Each row is a point. Each copy is the shape, with its points in the same order, turned, moved and blurred by noise. Is it also mirrored, or only turned?

Shape:
[[-14 -22]
 [ 11  -2]
 [  4  46]
 [-29 -35]
 [  7  10]
 [-13  47]
 [ -2 -57]]
Copy 1:
[[-28   9]
 [ -8 -10]
 [ 33   1]
 [-42  24]
 [  7  -6]
 [ 37  17]
 [-60  -5]]
Copy 1 is: only turned
Copy 2 (7 x 2):
[[ 24 -19]
 [ -5 -18]
 [-31  20]
 [ 48 -13]
 [-12  -6]
 [-22  32]
 [ 39 -53]]
Copy 2 is: mirrored

Shape:
[[ -4  56 -11  -1]
 [-12 -26  29  17]
 [-12 -16 -34  34]
 [ 11  18  22  -7]
 [  4 -21   7 -27]
 [-31  -7 -40  24]
 [-21 -12  23  19]
 [  7 -17   3  -9]]
Copy 1:
[[-60   8  -6  28]
 [ 13  14 -16 -36]
 [  4 -45  -2  -4]
 [-17  34 -17   8]
 [ 16  31  16   4]
 [-13 -43  18  -8]
 [ -4   7 -12 -33]
 [ 12  16   1   3]]
Copy 1 is: mirrored
Copy 2 (8 x 4):
[[-16 -25   5 -52]
 [ 13   6 -13  33]
 [-53   6  -6  16]
 [ 17 -25  12 -11]
 [ 11   6  38  14]
 [-49  22  -5  -1]
 [  7   6 -20  16]
 [  1  -2  25  16]]
Copy 2 is: only turned
Copy 3, 8 rows:
[[ 34  34   0  22]
 [-13 -18  26 -28]
 [ 25 -35 -19 -26]
 [-12  15  16  11]
 [-34   5 -10 -17]
 [ 41 -15 -19 -35]
 [ -5 -11  29 -33]
 [-21  -3  -6  -9]]
Copy 3 is: mirrored
Copy 4, 8 rows:
[[-27  24 -26 -39]
 [ 20 -20  30   4]
 [ 27 -20 -37   5]
 [ -7  24  19 -14]
 [ -6  14  15  31]
 [  4 -28 -44   3]
 [  9 -26  20  -6]
 [  8  13   8  18]]
Copy 4 is: mirrored

Shape, 12 rows:
[[-17  17   2 -19  20   0  -1 -14]
 [ 35  -2 -10  11  -4 -29 -12 -12]
 [ -3 -34   2  -6  21  -3   7 -11]
 [-22  23   2  15  -9  -2 -17 -15]
 [ -7  35   1  24 -15   9 -14   8]
 [ -5   9 -28  11   5 -13  26   3]
 [  7 -22  25  24  27  -4  -3  -2]
 [  9  26 -22  29 -23  17  42  -9]
 [-24  -6  38   5   8  -5  -6   8]
 [ 19 -41 -31 -18  13 -20  -5  -7]
 [ -7 -11  -5  -3   2 -17  19 -18]
 [ 21   6  -7   8 -13  -3  10   8]]
Copy 1 (12 x 8):
[[  8  -5  10   9  15 -17  -5 -21]
 [  2  12   2 -13 -43  12  -6   4]
 [-10 -21  -7 -29   9  -4 -27  -5]
 [  4 -14  14  34  -2   4  -5   4]
 [ 23   2   5  37   4  16  -1  22]
 [ 30  -7  -9  -3 -15 -23 -20  16]
 [  7 -18   4 -17   2  32 -38  -8]
 [ 46  -9  19  -3  -6 -14  -4  55]
 [ -8  -8  11  15  21  17 -46  -7]
 [-19  -4 -31 -38 -22 -15  -8  -1]
 [ -3 -13  11 -12  -9 -23 -25   7]
 [ 11  16  -2  -7 -11   4 -11  27]]
Copy 1 is: only turned
Copy 2:
[[  5  12   9   8 -20  13  16  18]
 [ -1  -9  -7  -9  29  41 -12  -2]
 [ 21 -27  12  22 -13  20   1  -8]
 [ 12  10  14  -7  17  -7   7  31]
 [-11  10   0 -18  20 -22   3  19]
 [ -1 -19 -28  12   9   9  23  15]
 [ -1 -41  27   1  -5  11 -15   1]
 [  7 -11 -56  -1  12 -19  -8  27]
 [ -7 -11  41  22  -2 -11  -5  12]
 [ 25 -18  -6  16   8  48  12 -35]
 [ 17 -14  -7  28   4  21   3  14]
 [ -9  -5 -22   4  17   4  -9  -5]]
Copy 2 is: mirrored
Copy 3, 12 rows:
[[-14  19  15  20  -7  34  -1 -14]
 [-11   4   0 -31  -1 -20  10 -11]
 [  8  -7 -18   2  -3  25  22 -24]
 [ -1  22  19  10  19   0 -20 -29]
 [ -1   9  21  22   9 -13 -36  -6]
 [ -7 -10  12  13  24   6  15   3]
 [  0 -13 -27  14 -19  -4   9 -38]
 [ 19   7  30  29  19 -29  19  17]
 [ -2 -20   0  19 -16  21 -16 -43]
 [ -2  -3 -21 -39   0  25  26   5]
 [  4  -6  10  -2   9  13  24 -20]
 [ 10  -5  15  -3  -3 -13  -2   8]]
Copy 3 is: mirrored
Copy 4 (12 x 8):
[[ 10   2 -11  21  16  -7  14 -27]
 [ 16   5  28 -28  10  -9 -21  -6]
 [ -7 -23   6  -3  35 -11  23  -5]
 [ -3   8 -23   5  -2 -35 -18 -14]
 [  3   4 -23   8 -24 -25 -25   7]
 [ 23 -35  -3   5  12  -2 -22 -19]
 [-14 -29  23 -14   2 -32  24   6]
 [ 17 -39 -39 -18 -19   0 -29 -19]
 [-31  -9   5  20   0 -19  18   3]
 [ 15 -10  25 -17  60   5  -4   6]
 [ -5 -19  -1  -7  25   0  -4 -23]
 [  5 -15  -2 -17  -6   8 -18   6]]
Copy 4 is: mirrored

Shape, 17 rows:
[[  9  -1  10  21  14 -22  20  -3 -31 -12   0]
 [ -7   2   5  16  23  -2  26 -19 -22 -28 -22]
 [-23 -17 -16  17 -36 -10  41   1  29  10   5]
 [  2   6  22 -16   4  17 -39   6  14   8 -10]
 [-15 -17  -4  34 -60  10  15  10  12   4   2]
 [  8   3 -34   0  -4  10  -6  14  13 -24  -4]
 [ 17  -2   6 -34  14 -11  -7  12  17   3  24]
 [ -1   7  -8 -19  -5  14 -38 -11   3   1  23]
 [  3  18   7 -10 -14  19 -11  -2  13 -28  13]
 [ -8 -11   6  -5  24 -19  34  -5 -39 -29 -23]
 [  7  21 -21 -30   1  10 -38  -4  17   3  -9]
 [ 19   3   0   1  10 -11 -23  11  -2  -7 -14]
 [ 10 -29 -10  47  25  19  32  -5 -24 -11  -5]
 [-17 -19  -5  17 -47 -16  -3 -22  20 -13   6]
 [ 36  20  -3 -14  -4   2  -6  -2   0  23  10]
 [-15  11   8  39  22  -5  14  -3  -8 -11   4]
 [-26  13  14 -11 -10  -6 -25  12 -17   5  11]]
Copy 1:
[[ 49 -21  10 -16   6  -7  16   3   9  -7  12]
 [ 23 -41  13 -19   5  -4  25  28   6  -2  29]
 [ -2 -19  -5 -22 -42 -32 -23  -5 -21  25   6]
 [-26  -3  34   0  15  27  13 -22  -7 -23   1]
 [ -2  -3  29 -23 -26 -47 -11  -3 -21  29  -9]
 [-15 -12  10   6  -5 -10 -15  11  24   1 -18]
 [ -2   0 -15  -6  -7  21   4 -34  18 -30  -5]
 [-14   9   5  19  -1  18  18 -14  -5  -9 -24]
 [-17   4  23  -7 -19  13  24   6  16  -7 -19]
 [ 29 -23 -11 -26  12  -9  19  31  17 -13  41]
 [-28   3   7  24   3  25 -10   3   1 -29 -17]
 [  6  -5  24   7  10   8  -8  -6  15 -18   2]
 [ 24 -57  12 -10  18 -44  22  -2  11  10  10]
 [  6  18  20   8 -40 -19  -1  -6 -14  24  11]
 [ 13  -5   6   2  -3   7  -4 -18 -12 -42 -29]
 [ 26 -43  19 -20   1  11  14   3   4  18   4]
 [ -1  17   2 -18  16  27   9  -1 -15   7  -4]]
Copy 1 is: mirrored
Copy 2, 17 rows:
[[ -7  33 -19   5 -22  11  15 -17  -9 -12  -8]
 [  2  30 -12  18   6  29  17 -23  -4   8 -14]
 [-28 -10   0 -18   5 -13   0  27 -21  20 -46]
 [ 19 -26  15  -5  -2   8 -22  -7  11 -11  30]
 [-50 -19 -13  -8  -6 -17 -22  13  -6  28 -21]
 [ 16  -8 -12  18   3 -24  10  12 -10  22   9]
 [ 32  -5   5 -22 -17 -10  12  24  10 -21  10]
 [ 16 -11  15  -4   5 -33  -8  -8  25 -11  20]
 [ 15 -18  -8  -8  -6 -11   5  -9  29  20   8]
 [ -7  47  -2  16  -4  36  33  -3  -5   1  -4]
 [ 26 -33  19  11  11 -22   9  -5   2  -8  28]
 [ 13  -4 -10   4 -11   1   2  -6 -15 -13  29]
 [ -5  42 -37  38  -3  10 -19   3  -7  -2 -28]
 [-35  -7 -12 -32  24 -22  -2  -1  -4  17  -9]
 [ 10 -29  -4  10 -21 -16  11   2   9 -37   0]
 [  9  25 -11   1 -15   7  -9 -29 -16   8 -25]
 [ -5   2  33 -12 -24 -11  -4 -17   8   1  19]]
Copy 2 is: only turned
Copy 3 (17 x 11):
[[ -1  25   7 -25  -1 -23 -13  24  28  23  17]
 [ 12  22  18 -30   8 -46  -2   6   4  11  10]
 [ 31  36 -17  22 -40 -11   8  -6  22 -11  13]
 [ 16 -40  23  -5  -2  23  -8  11 -10   1  -6]
 [ 18   8 -10  24 -35   1  44 -15  28   5  25]
 [-19   4  20  10  -8  -2  -4 -26  -5  -3   4]
 [-10   7   0   3 -17  21 -24  31 -12   1 -16]
 [ -6 -17 -10  12  17  27  -6   2 -12   2  -4]
 [ -4  -3   4  -6  -9  10  21   5 -25   3   8]
 [  1  18   7 -32  -1 -59 -11  25  23   3   0]
 [ -3 -23   7  -4   9  24 -26 -15 -14 -18  -4]
 [ -6  -6  18 -17 -11   3 -20   5  13   7  -7]
 [  8  32  44   6   8 -37  -1  12  36   9  35]
 [ 23  18 -19  13 -14  11  30 -23  26  11 -10]
 [  0   3   4 -14  -3  39 -20  17   3 -21  20]
 [ 19  12  13 -12  -3 -23 -10   8   8  35  26]
 [  0 -35 -26  -5  -3  -1  -7  10   9  18   1]]
Copy 3 is: only turned

Shape, 17 rows:
[[ -2 -12 -38  30  21  -8 -16   2 -22  -4  -3  18]
 [ 16   5 -22  41  -5  13 -22  24 -19 -11   3   2]
 [ 32   4   9  21  19 -32  12  -4  -6  -5 -11  18]
 [ 10  18 -21   1  20   4  15  41  -4   0  14 -20]
 [ -5   6  23   2 -20  11   1  -2  19 -14 -25  21]
 [ -5   1  14   8   5  -1   3   5 -25  -6 -40   4]
 [-11   5  -9  -9   1 -20  16 -21   2 -20 -39 -32]
 [-23  -2  28  17   6 -27 -19  -9 -17 -18  -6  -8]
 [ 22  -4 -11   5  17  -5 -20  18   0 -10  18 -15]
 [  6  -2  13  13  -8  11   4  12  22   7 -21  15]
 [-28  25  -1  19  29 -10   3  14 -32  17  20  16]
 [ -1   4   2  -8 -16 -10  -4  13  -7 -33  -4   9]
 [ -5  -3 -11  16   4  48  13  13  -3 -23  48   9]
 [ 15  -7  12   2 -27  13  24   4   6  22  -3  12]
 [-12 -44  -6   4  -1  11  -2  21  10 -31  26  31]
 [ -3  12  -3  25  -1 -11   6   3   6  24  -1  -4]
 [ 12   9   2 -26  12  25   8   9  -6 -11  26  22]]
Copy 1, 17 rows:
[[ 34  21  -3  -9  20   9  28  -7   0 -32 -25  15]
 [ 29  21  -8   4  21 -20  25  18  -6 -34   2  -8]
 [ 21  10  -5  -4  23  38 -15  13  17  -6  -5 -14]
 [ 22 -15 -19  18  10 -16  20  10 -15   8 -28 -27]
 [-13  -3  21 -20   2  14  -2  16 -23  -2  28  -1]
 [ 22   5  21  -5  29  24  20  16 -14  12  15   4]
 [ 28 -28   1   5  13  17  -7  -5 -13  28  13  36]
 [ -8   7  -7 -10  47  15  17  -8   9  12  22  19]
 [ 10  14 -21   7  30 -20  -4   5  -7  -3 -24  -5]
 [  0  15  13  -8  -8  11   0  11 -23   0  14 -16]
 [ -4  -3  -1  10  31  24  55 -11  10 -12 -24 -18]
 [ -2 -12  -9 -25  22  -1   8  28 -11   0   5  11]
 [ -4 -14  21 -19  10 -51  22  -8   3 -25 -18 -30]
 [ -8   8  28   2 -22   3   1  26   3  10  -1 -11]
 [ -4  15   1 -60   4 -26  13  -4  -3  -9 -20  -6]
 [  1  10  -4  22  -6  16  15  -5   1  -2   2  -4]
 [-14 -17  22 -15  23 -10   3  19 -13  -7 -38 -22]]
Copy 1 is: only turned
Copy 2 (17 x 12):
[[-23 -14  29   9 -15 -15  -3 -26  -9 -12 -12 -11]
 [-22  15  21   1  25 -20 -10 -23   7  -9  -9  -8]
 [-17 -28   5   9   1  10   9   3   2  12  32 -26]
 [  2  19   1  16 -11 -27  -5   3  40   7  -8 -26]
 [ -1   5   4 -13   5  20 -13  23  -2 -23  35  21]
 [-30 -11   2  16   0  11 -24  30  -5 -10   2   3]
 [  2 -13 -12  59 -20   8 -15  17  11 -14  26  21]
 [-38  -5 -15  15 -14 -12   2   6 -22   4  27  23]
 [ -2  -3  -1   3   0 -32  18  -7  16   8  -8   5]
 [  1  -8  -1 -20   6   8 -25   7  17 -18  22   5]
 [-38  19  -3  -3 -38   2 -10  -1  -8  20  -2 -26]
 [ -8  14   0   8  -2  -3  14  22  -5 -28  22   4]
 [ 22  44  36 -16  -6 -40 -14   8  -5  13   2  -6]
 [ 24  -1 -16 -15  13   6 -27  12  -5 -11  20 -19]
 [  9   0  30 -32 -17 -45   4  18 -16 -29  14   2]
 [ -7  -2 -14   0 -11   2 -25 -20   8   0  18 -15]
 [ 18  21  18 -21 -15   0  15  35   5   9  -7 -14]]
Copy 2 is: only turned
Copy 3 (17 x 12):
[[ 22  13  35  18  -6  22  21 -11  18  15 -17  -4]
 [ 35  10  15  -9  29   6  16   2  19  23 -12  -6]
 [-16  27  15  -7  -4 -10  19   1  19 -17 -20 -21]
 [  6 -21   7  13  11   5  -5  40  -1  15  -9 -25]
 [  3  16 -17 -31   7  13   0 -10 -19 -21  -1  17]
 [ 10  44  -5 -11 -13  15  10   9  -4   0   7  -5]
 [  1  32 -11   5 -31   0  -4  17 -44   3 -28   2]
 [ 13  30  11 -27 -37  -5  -5  18  10   4 -11  21]
 [ 10 -11   0   2   4  -6  -9   9  24  18 -33  -7]
 [  1   9 -20 -11  22  14  13   2  -2 -17   4  13]
 [  7  -3  44   1 -20   2   7  23  17   9  31  -2]
 [ -1  18   8 -31   4  10 -21  -3 -13   5 -17  -1]
 [ 48 -38  16  -1  19   1 -32  -4   7 -19   8 -11]
 [-11  22 -10   9  35  -6 -16   2  -2 -24  14  11]
 [ 21  -8  21 -10  10  42 -32 -16  22 -28 -24  12]
 [ -4  10   9  10   9 -14  17  19   1   2  -1  17]
 [ -4 -23   1  -5   6   2 -31 -15  11  -6  16 -19]]
Copy 3 is: mirrored
Copy 4, 17 rows:
[[ -6  40  35 -17  21   9   5 -11   7   3  36  12]
 [-20  53  28 -14  17   8 -22  -1 -10 -10  12   5]
 [ -1  11  28   5 -13  28  20  -1 -27  18  13 -10]
 [  1  37   7  -9  25 -22  -4 -34 -29  -2  -8 -10]
 [ -3  -5 -15  14  15  26 -23  26  -4  -9   5   1]
 [-23  10   0   8  19  26 -13   2   3  32  12  -8]
 [-19  -5  -2  40 -10 -13 -13 -18  14  18  14   4]
 [  9  26  14  10   3   6  -3  22  25  38  -7   1]
 [ 13  31  26 -21  -5  -3 -18 -19  -3  -9 -11  -8]
 [ -3  -3   5   2  26  27 -21   9 -22 -11  -2   3]
 [ 13  43  -1 -21  31 -10  13   7 -22  37  12  12]
 [-11  25 -12   4   0  10   5   8  13 -11   0 -11]
 [  4  33   3 -38  24 -33 -26  23 -17 -23  19 -26]
 [-26 -21   5 -15  22   4 -10  17 -27  -8 -14   4]
 [ 21  11  16 -32  34   1   3  18  26 -32  13 -26]
 [ -3  13  21   3  17  -2  -8   4 -25  11  -3  26]
 [  4  14 -23 -44   1  -5  -4   3 -17  -8  11 -25]]
Copy 4 is: only turned

Shape (16 x 12):
[[ 13 -11  -5 -28  19  27   1 -12  -8  21  16 -18]
 [ 27 -26 -15 -25 -18 -17  -6  -7 -22  19  20 -20]
 [ 14   1  10 -32  32  17 -10  24  14 -12 -27   5]
 [-23  22   2  -6  22 -16 -21  -3  18  17  13   4]
 [ 25  23  17 -16 -21 -20 -24   4  11 -28  -8  15]
 [ 13   6  17 -24  -4  -6  23  -8 -24 -12   6   1]
 [-15 -12 -12 -12  -7   3  20  -6 -11  14 -24  20]
 [-17  14  -2 -24  18   7  -5  24  14  17  23   1]
 [-25  13  27 -12  27  -3   3  10 -16   3 -16 -12]
 [  0  14  -5   4   8 -25  13 -19   0   5 -10 -28]
 [  3  -5   3   9 -20  -1 -18  -4  20  -8  10   6]
 [-20 -28  31  11   4  10  20   5  16 -17   2  -8]
 [ 19 -16  -1 -10 -10  -3  19  -3   7 -22  -6  -7]
 [ -8 -17   0  21  19 -21   7  18 -19 -18  13  14]
 [  3 -25  -1 -30  10 -10   6 -14 -19 -17  23 -28]
 [ -4   7  14 -12   6 -26  10  -9   1  24  23  20]]
Copy 1 (16 x 12):
[[-32   8   3  30   9   8 -18 -28  -4 -20 -24  11]
 [-36  21  11  30 -24   0 -21 -28  -7  21 -13  -8]
 [ 13   9 -16   6  24   2   5 -28   4 -38   9 -19]
 [-17   5 -20  10  33   4  -9  30  18   2 -21 -14]
 [  3  26  11 -29   5 -12 -20   5  -5   5  34 -19]
 [  1  15  24   1 -24 -12 -15  -6  -6 -23 -16   2]
 [  6 -21   4  27 -17  15  11   2 -14  -3 -11  -5]
 [ -4  22 -24  29  23  13 -11  16  15 -14  -8   7]
 [ 15  10   3  10  20 -21  18   4   9 -18 -34  -4]
 [ -5   3  14 -12   5   8 -14  -2   6  16 -46 -15]
 [-19  -1 -20 -11   1  -2 -18   3  -9  15   9   9]
 [ 10  -4 -43  -8 -13 -22  -3  -5 -25 -15 -26  20]
 [  4   4  -5  -8 -22   3 -23 -23 -12  -6  -4 -10]
 [ -2 -10 -29   0 -34 -20   6   1  28   2 -15  -2]
 [-13  13   2  26 -18 -27 -37 -19   2  -6 -35  -6]
 [-28  18  -5   5 -14   5  -1  34   1 -12 -20 -11]]
Copy 1 is: mirrored
Copy 2 (16 x 12):
[[-29 -17  -6  13  35  -3  11 -21  -9  -6  11  18]
 [  1 -36   7  21  25  -9 -30 -29  10  -9 -10  21]
 [  1   0 -48 -12  -1   6  29 -17 -10  -8   2  -8]
 [ -3  22   9 -15  30  36  -6  -3 -16 -12 -10 -10]
 [ -1  15 -25 -10 -15   0 -31 -16  19 -18 -13 -30]
 [  2   4 -13  25  12 -10 -23 -23   2   8  26 -10]
 [ 22   1  18  -2  12 -10  15 -22   4  26   7  -3]
 [ -7   5 -15 -23  36  18  -6   7 -22   3   4   7]
 [ 13   9 -14  20  28  15  11  -3 -27   4   9 -32]
 [  5   2   9  33  16  34  -4  -4  19   0   5 -10]
 [-20   4   7  -5  -8   5 -19  -7   3   8 -26  -8]
 [-16   1  -9  20  -9  15  -1 -11 -30  48  -8 -16]
 [ -5 -11 -14  16 -16   4 -10 -20  13  19   5   0]
 [ 22  13   5  23 -15   8 -15   3 -35   8  -4  11]
 [-11 -34   0  29   8  12 -22 -26 -18  -3  21   3]
 [  6  30   6   3  32  16 -27 -28  -9   8   1   7]]
Copy 2 is: only turned
Copy 3, 16 rows:
[[-29  23  33  23 -21 -13   7 -20   3   0   5  27]
 [-48  19  -5  13  13 -30  13  -6  33 -11   1  18]
 [ -7   1 -13  11 -60   4  11 -18 -20  -9 -11  13]
 [ 11  21  22   9 -25   6   2   3  22   7 -25 -23]
 [-25 -25 -30  16 -13  20  12  16   8   6 -30 -10]
 [-12 -17  -4  12   1 -22   2  -1   0  19 -12  27]
 [ 10   5  -7  19  -6 -33 -13   8  -7 -15  19  -1]
 [ -2  25  26   5 -42  -7  -1  15   8  -3 -25   8]
 [ 31  -3   9  11 -21 -14  14 -16  -2  -5 -25  15]
 [ -2 -14  20  -6   8 -14  -2 -26  14  -6 -13 -14]
 [-17  15  -4   8   8  22   3  16   0  -6  -8  -7]
 [ 17  24  -5  -3  13  14 -12  -8 -28  -5 -13  26]
 [-26  -5 -15  -5   3   0 -14  -7 -10  -7   0  16]
 [ 19  16 -12 -33  -3  -2   8   8  14   9   7  15]
 [-19  11   0   8   2  -6 -10 -25  29   7  -4  41]
 [ -4  23   9   5  -1 -23  -3   9   7  31 -19 -12]]
Copy 3 is: mirrored
Copy 4 (16 x 12):
[[ 32   0   9  12   7  22  15   4  -5  -9  14  13]
 [ 11  14  19  12  14   3  38 -35  20  -1   0  -3]
 [ -8 -12  -9  18  13 -11 -20  14 -20 -26  -9  31]
 [ 14  -6 -11 -30  16   2 -15   2 -18 -11  -9 -29]
 [-20 -15 -12  14  34 -39  -9  -6  -1  24 -15  -8]
 [-22   2   0  20   5   5  23   5  -9  20  10  -5]
 [-15  -3  10 -28 -15   3  23   7  -4   7 -13  22]
 [  6  -5   7 -15  28  12  -5  25  -7 -26  -2 -14]
 [-19  17 -25 -10   3  24 -14  11 -21  -3   2   3]
 [ 10  33 -13  -3 -11  -7  10  -2 -17  13 -15 -18]
 [  7  -5   7 -10   8 -27 -13   1  22  15  -2 -10]
 [-16  11  -8  -6 -26  -8 -16  25  23  -3  26  -1]
 [-10   7   6  22 -12 -24  14   8  11   7  -5   4]
 [-33   8  27  -2 -20   5 -22  -8   1  -3  -2 -21]
 [  2   3  -5  31 -11  20  21 -11  16  -4   5 -17]
 [ -8  -6   7 -25   9  -4  18  -6 -20   0  18 -29]]
Copy 4 is: mirrored
